Each point is reached from the start by the listed moves, each made once or not at all, plus a little noise. Say if it took an odd or an even number of moves. Then give how often each move was made.

Moves:
(1): [ 52 -36 -19  21]
(2): [ 5 22 30  9]
Start: [  3 -25  11  21]
Points:
[ 8 -2 40 31] -> odd (0, 1)
[ 60 -38  20  50] -> even (1, 1)

Moves:
(1): [ 20  18 -18  -4 -21   5]
(2): [-19  15 -60  73 -11  25]
(3): [ 11  29  61  -4  11 -17]
(4): [ 22  -4   9  14 -21 -36]
Start: [-16  33 -11  11  -2  22]
Points:
[-19  25 -11   8  -3  19] -> even (0, 0, 0, 0)
[-27  79  -8  80  -1  36] -> even (0, 1, 1, 0)
[  7  50 -40   7 -26  27] -> odd (1, 0, 0, 0)
[ 24  43 -17  17 -46 -10] -> even (1, 0, 0, 1)

Moves:
(1): [ 36 -18  -3  -1 -18 -16  -4  65  -4   1]
(2): [-13  47   4  10   0   6 -16   5  -7  35]
(3): [-39  -4  48 -14  18  13  40 -16  -9  18]
(4): [-19  -7  11  27 -27  -2  33  17  41  13]
(5): [-36  -4  36  22  38 -10  -6 -12   9 -34]
(6): [ -2   8   4 -28  55   0  29 -40  43  34]
(7): [-46  13  -3   4  11 -40  41  -7  -9 -12]
(8): [ -6 -16 -29 -15   7  41 -19  36 -11   8]
Start: [ -1  -5  31  -9  -5  -5  -5 -35   4 -33]
Points:
[-78  30  77  58   7 -69  48  34  37 -29] -> odd (1, 1, 0, 1, 1, 0, 1, 0)
[  1  26  37  -2   9 -19  28  12  79  48] -> even (1, 1, 0, 1, 0, 1, 0, 0)
[-49 -19  69 -20  -1 -50  72   7 -19 -26] -> odd (1, 0, 1, 0, 0, 0, 1, 0)

Moves:
(1): [  6 -12   0  11   4   6  -7   0   9   1 -23  -5  -1  29]
(2): [-14   0  -7   8 -33 -11 -10 -10  24 -21  16 -10  13  -2]
(3): [ -8  -6  12  -8 -12  22  -6   1   1 -16   1   4  -4   6]
(4): [ -8  -6  16  15 -10   7 -12  11   6  12   0  -8   3 -13]
(5): [ -9  43  -2  16  10 -21 -16  29   0  24  16   0  16  28]
(6): [-13 -15   2  -7  -3  12  -1  15  26  -6   6  -4  23  10]
(7): [-30  19  -8  12  14   7   0 -12  20  -2  -5  14   9 -27]
(8): [-13  -6   6  -5   1 -14  23  -3  -8  -6   4   6 -17  -7]
(9): [  3 -10  10  -4 -14 -10  -1  -6  10  31  14  10   1   6]
(10): [  2  -9 -11  -2 -15   2   5  11   3  22   4  -7  -7  -2]
(11): [-23  -4  -1   9  20 -17   5 -11   3 -22  16 -12 -44 -28]
Start: [ -5  -3 -20 -16   1  31  14 -10  -4  -7  -1 -11   1 -23]
Points:
[-28  -4   2  -7 -13  43 -16  29  44  28  15  -6  36  55] -> odd (1, 0, 1, 0, 1, 1, 0, 0, 1, 0, 0)
[-50  -3  13  -4 -22  57  -4 -18  33  16   8   8  13 -51] -> even (0, 0, 1, 1, 0, 0, 1, 0, 1, 0, 0)
[-95  25 -21  12 -29  -8  15  -9  47   5  65  -8 -33 -53] -> even (0, 1, 1, 0, 1, 0, 1, 1, 1, 1, 1)
[-87  38 -21  53   8   2 -27   3  54 -12  17 -34  -5 -34] -> even (1, 1, 0, 1, 1, 0, 1, 0, 0, 0, 1)
[-46 -45   6 -21 -34  56  25  27  24  -1  13 -18  -3 -26] -> odd (0, 0, 1, 1, 0, 1, 0, 1, 0, 1, 0)
[-32  -4  -2  17 -68  24 -31  27  48  45  30 -28  22  28] -> odd (1, 1, 1, 1, 1, 0, 0, 0, 1, 1, 0)

Moves:
(1): [ 23  -3  -1  21  10  -7 -13 -17  12  -4  10   1   6   1  18  -2]
(2): [ -4  58   4 -26  16 -27  12 -17  -7  -8 -13 -17 -57  16  11  31]
(3): [ -6 -39  33 -23  13   7 -30 -33  12  17 -41  41  18  17 -28  -2]
(4): [-17  10  11   3   3  27  -6   1  17  16  -1   5   3  23  13  21]
(5): [ -6  20   1  -4  11  -3 -18  15 -40   8  -7  11  12  -1   8  31]
(6): [-10  -7  -3   3   0   3   7 -39  -7  28 -34  16  27  -5  10  -1]
(7): [ -9  -2   2  -8 -12 -15  -3  -4 -11   1  31   1 -15  13   2 -30]
(8): [ 12  15  17 -10 -19  -8  -7   9 -12 -12 -15 -17  -4  -8  14 -30]
(9): [-11 -24  -4  -4  -2 -18  -4   8  15 -19 -23  29  20  -9   9  -5]
(10): [ 17  20  15 -22  28 -18  10  -5   9 -26  31 -30  15  11 -15  -1]
(11): [ 38 -36 -18 -27  -8  11 -15   2  -1 -27  12  20  22  11 -18 -11]
(12): [  7  30  -5  -4  35   0  18  16  13   0 -27  13  16  31   0 -28]
(13): [-29 -15   4  10 -10  26 -11   3 -10  -9  -3  -2  -1  12  -6  -8]
(14): [ -7 -22 -23 -15   3   2 -17  33  -7 -24  10 -24  16  16  -4  -3]
Start: [ 21  -2 -13  33  -4   2   4  39 -12  -9 -27   7  19  -3  -1  -3]
Points:
[ 35   1  -6  27  44 -38 -14   2 -28 -23 -48  36  95  -7  29  21] -> odd (1, 0, 0, 0, 1, 1, 0, 0, 1, 1, 0, 0, 0, 0)
[ 50  14 -24  16  16 -28 -20  75 -19 -45 -17 -19  38  49  27 -93] -> odd (1, 0, 0, 0, 0, 0, 1, 1, 0, 0, 0, 1, 0, 1)
[ -8 -30 -30  36  -3   5 -62  71 -65 -37  12  -5  37  37  12 -12] -> odd (1, 0, 0, 0, 1, 0, 1, 0, 0, 0, 0, 0, 1, 1)
[ 22  72  -3   4  17 -17 -43  62 -48 -38 -46 -32  -3  44  56  46] -> even (1, 1, 0, 1, 1, 0, 0, 1, 0, 0, 0, 0, 0, 1)
[ 67  61   7  10  58 -52 -11  67 -11 -65 -61  10  86  22  27 -41] -> even (1, 0, 0, 0, 1, 0, 0, 1, 1, 1, 0, 1, 0, 0)
[ 30  29 -19  26  31  -1  25  57  -1  -9 -54  18  41  29  -3 -28] -> odd (0, 0, 0, 0, 0, 0, 0, 0, 0, 0, 0, 1, 0, 0)
[ 17  59  -4 -43  65  -1  -9  61 -19 -75 -60  35  48  89   3  26] -> even (0, 1, 0, 1, 1, 0, 0, 0, 1, 1, 1, 1, 1, 0)

Moves:
(1): [  8   4   2 -10   8 -14  -1   8   3 -10   3  15   1  10  -6   9  -8   1
  -9  10 -11   2]
(2): [ -4   3  -5  -5  -2   4  -7 -11   6  11  -6 -13  -2  12   5  22  -9 -17
   0 -10  11  -4]
(3): [-3  0 12 -4 -7 -4 -9  6  0 -6 -3  2  0 14  0  7  2  9 -6  2 -7 17]
(4): [15  1  3 12  1 -1 -6 -7 -3 -9  7 -3  3  4  8 -6  7 -8  0 -5  1  1]
(5): [-14 -13   2  -8   0 -10   8   1   1   9  -4   8   1  -2 -14   8  -1   0
  -1  -8   6  11]
(6): [ -6  -8  10   0  13 -10  -5   0  -5   3  -9  -1   1   0 -11   8   1  -2
   3  -1   0  -7]
(7): [  9   2  11  11 -11   0   4 -13 -16   3   3   2   5  -6  -6   2   5   1
 -17  -6   1  -3]
(8): [  8  13 -13  -1   7  16   3   0   0  10 -13  -4  11  20  11 -12   1  -8
 -16  -3   8   6]
(9): [  2  -1   9 -19  -1   8   2 -11   7   7  -2  -9   3  -6   0   1  -3   0
   9  -4  14   0]
(10): [  7  -4   0   6  -6   0  -5  -1   1   0  19  -7   2 -13  -7   1 -13   2
  -3   2   6  -8]
(11): [ -4  -8   7  -1  -4   6  -8   8  -7 -17  16   5   9  -4  11  -3   2   4
   4  12   6  -7]
(12): [ 5 12  1 11 13 -6  3  0 -4 -9  5 10 -6  4  8  9  6  6 -8 11  3 16]
(13): [  0   1  -6  -3   0   0  -3  -1   2  -5 -14   9   3  -2  -4   9  -2   2
  -7   4  -3  17]
(14): [-12  13  -6  11   6   9   8 -13   3   7  -9   5   0   9  -9 -10   0   1
   1  -3  -7   3]
(15): [  8  -9   3   9   1   5   5  -4  -3   2 -14   2  -8  10   2  -8   2  -4
   6   5   2   3]
(16): [-2  4  5  1 -2 14  4  7 -3 -2  4  4 -2  5 -6 -2  5 -5  4 -2 -5 -3]
(17): [  7 -13   7  -3   4  -3  -3   3  -3  -4   4  15   3   1   2   4  17   5
  10  14 -12  10]
(18): [-18 -16   2 -20   6  -2   4  -4   5  -7  -5 -11  -3 -10  -9  13   1   4
  -8  -3   0  -4]
(19): [ 3 -4  8  3 -6 -5  0 11 10 -6  4 -6 15 -6  3 10  6  5  3  5  6 -7]
(20): [ -5  10  -9   1  -7 -12 -13  -3   3 -11   3   7  -4   6  -5   7  17  -2
 -21  12   4   7]
Start: [ -9  -3 -18   0   0  -6  13  -3  -4  -2  10   9 -13  11  14  12  18   1
 -17   6   9  -6]
Points:
[-25  -4  -1 -12  29  16  15  -9   3   1 -15  34  22  43   9  55  41  -8
 -16  20  36  28] -> even (0, 1, 0, 0, 1, 1, 0, 1, 1, 0, 1, 1, 1, 1, 0, 1, 1, 0, 1, 0)
[ 45 -10  28  21 -10 -15  -7  -4 -21 -59  61  45  10  16  19  34  60   3
 -39  60  24   5] -> even (1, 0, 0, 1, 0, 0, 1, 0, 1, 1, 1, 1, 0, 0, 1, 1, 1, 0, 1, 1)
[-20  16 -32  17  10   4   2 -30  -3  16   2   6  -3  51 -14  28  25 -36
 -50 -12  32   0] -> odd (0, 1, 0, 1, 1, 1, 0, 1, 0, 1, 0, 0, 0, 1, 0, 1, 0, 0, 0, 1)
[-10   4   1 -17  10  -3   6 -34  -8  10 -50  53   0  83 -27  55  45 -20
 -60  16   9  54] -> even (1, 1, 1, 0, 1, 1, 1, 1, 1, 0, 0, 0, 1, 1, 1, 1, 1, 0, 0, 1)
[-14 -23  26  14 -10  15   0 -41 -23   1  -2  13   4  32 -18  41  13 -16
 -26  -7  33  14] -> odd (0, 1, 1, 1, 1, 1, 1, 0, 1, 1, 1, 0, 1, 1, 1, 1, 0, 0, 0, 0)
[ 16  38 -21  21 -15 -12 -17 -26   4 -18   3  16  21  56   4  52  25 -15
 -95  13  17  23] -> odd (1, 1, 1, 1, 0, 0, 1, 1, 0, 1, 0, 0, 1, 1, 0, 0, 0, 0, 1, 1)
